Each row is a point. Each copy is the shape, with its points in the same order, turned, moved and blurred by noise. Is it also mirrored, or only turned?

Shape:
[[-3.0 -0.8]
 [ 3.2 -2.7]
 [ 3.6  1.4]
 [-0.4  4.7]
 [-5.3 -3.4]
 [ 1.0 -2.4]
 [-3.4 -0.7]]
Copy 1:
[[-2.7 -0.5]
 [ 3.8 -2.6]
 [ 4.3  1.4]
 [-0.1  5.0]
 [-4.8 -3.1]
 [ 1.4 -2.4]
 [-3.4  0.9]]
Copy 1 is: only turned
Copy 2:
[[-2.6  2.8]
 [ 3.2 -0.8]
 [-0.5 -3.9]
 [-4.7 -2.6]
 [-2.4  5.9]
 [ 0.9  0.9]
 [-2.5  2.7]]
Copy 2 is: mirrored
Copy 3 (7 x 2):
[[ 3.6  0.1]
 [-2.8 -2.5]
 [-3.0  2.1]
 [ 0.5  4.8]
 [ 6.0 -2.8]
 [-0.9 -2.4]
 [ 3.8 -0.1]]
Copy 3 is: mirrored

Shape:
[[ 4.6 -4.6  3.8]
 [ 3.3 -3.5  0.9]
 [-1.5 -0.3  4.2]
 [ 0.0  0.8 -0.1]
 [-4.8  4.2 -2.4]
 [ 1.7  1.0 -0.6]
 [-0.5  1.5  5.3]
 [ 1.4 -3.1 -0.6]]
Copy 1, 8 rows:
[[ 1.4  1.7 -5.8]
 [ 1.2 -0.7 -2.9]
 [-4.5  1.5 -1.1]
 [-1.3 -1.4  1.4]
 [-5.0 -3.7  6.1]
 [ 0.5 -0.9  1.7]
 [-4.2  3.2  0.2]
 [ 0.7 -2.8 -1.8]]
Copy 1 is: mirrored
Copy 2:
[[-7.9  1.4  4.5]
 [-5.4 -0.2  1.8]
 [ 0.0  1.2  5.4]
 [-0.5  0.8  0.6]
 [ 6.3 -1.3 -0.7]
 [-1.2  1.5 -0.6]
 [ 0.8  3.2  5.5]
 [-3.8 -1.7  0.4]]
Copy 2 is: mirrored

Shape (9 x 4):
[[ 1.2  0.7  3.7  4.2]
 [-4.4 -2.0 -0.2  1.4]
 [ 0.0 -4.6 -2.6  4.5]
 [ 4.4 -3.7  0.5 -0.1]
 [ 0.4 -0.7  0.6 -2.3]
 [-4.2 -4.5  1.3  2.2]
 [-3.2  3.6 -4.5 -2.3]
 [ 1.7  3.9 -0.4 -2.6]
 [ 0.9  2.1  1.6  0.7]]
Copy 1:
[[-1.3  2.8  1.9  2.7]
 [-4.3  2.7 -0.6 -4.0]
 [-1.4  0.3  4.6 -4.5]
 [-0.2 -4.0  1.6  0.3]
 [-1.5 -2.0 -3.1 -0.7]
 [-6.0  1.2  1.1 -3.3]
 [ 1.6  3.1 -5.8 -5.5]
 [ 2.6  0.0 -5.3  0.6]
 [ 0.5  2.0 -1.5  1.0]]
Copy 1 is: mirrored
Copy 2, 9 rows:
[[ 3.1  4.2  4.3  2.9]
 [ 5.2 -2.6  1.6  1.3]
 [ 6.7 -1.3  1.9  7.4]
 [-0.4 -0.1  2.5  8.4]
 [-0.8 -1.0  0.1  2.8]
 [ 5.4 -3.5  4.3  2.7]
 [ 3.2 -0.3 -5.5  0.6]
 [-1.6  2.5 -2.9  2.4]
 [ 1.3  2.9  0.6  2.3]]
Copy 2 is: mirrored
Copy 3:
[[-3.3  3.3  0.7  5.0]
 [-5.0  1.0 -2.3 -1.8]
 [-4.5 -4.0 -2.5  2.4]
 [-1.3 -2.9  3.9  2.3]
 [-0.6  0.7  2.2 -1.3]
 [-7.5  0.0 -1.0 -1.2]
 [ 2.6  2.0 -4.1 -3.9]
 [ 3.5  2.8  1.0 -0.3]
 [-0.3  3.1  0.6  1.9]]
Copy 3 is: only turned
Copy 4:
[[ 0.6  2.9 -3.7  2.6]
 [-2.8 -1.6  2.0  3.0]
 [-5.8 -1.9 -3.3  3.0]
 [-1.1 -2.4 -5.2 -1.8]
 [ 0.2 -1.8 -0.5 -1.5]
 [-2.1 -3.9  0.7  5.8]
 [-3.9  0.8  5.4 -4.1]
 [-0.2  1.6  0.5 -5.0]
 [ 0.2  2.0 -0.7 -0.7]]
Copy 4 is: only turned
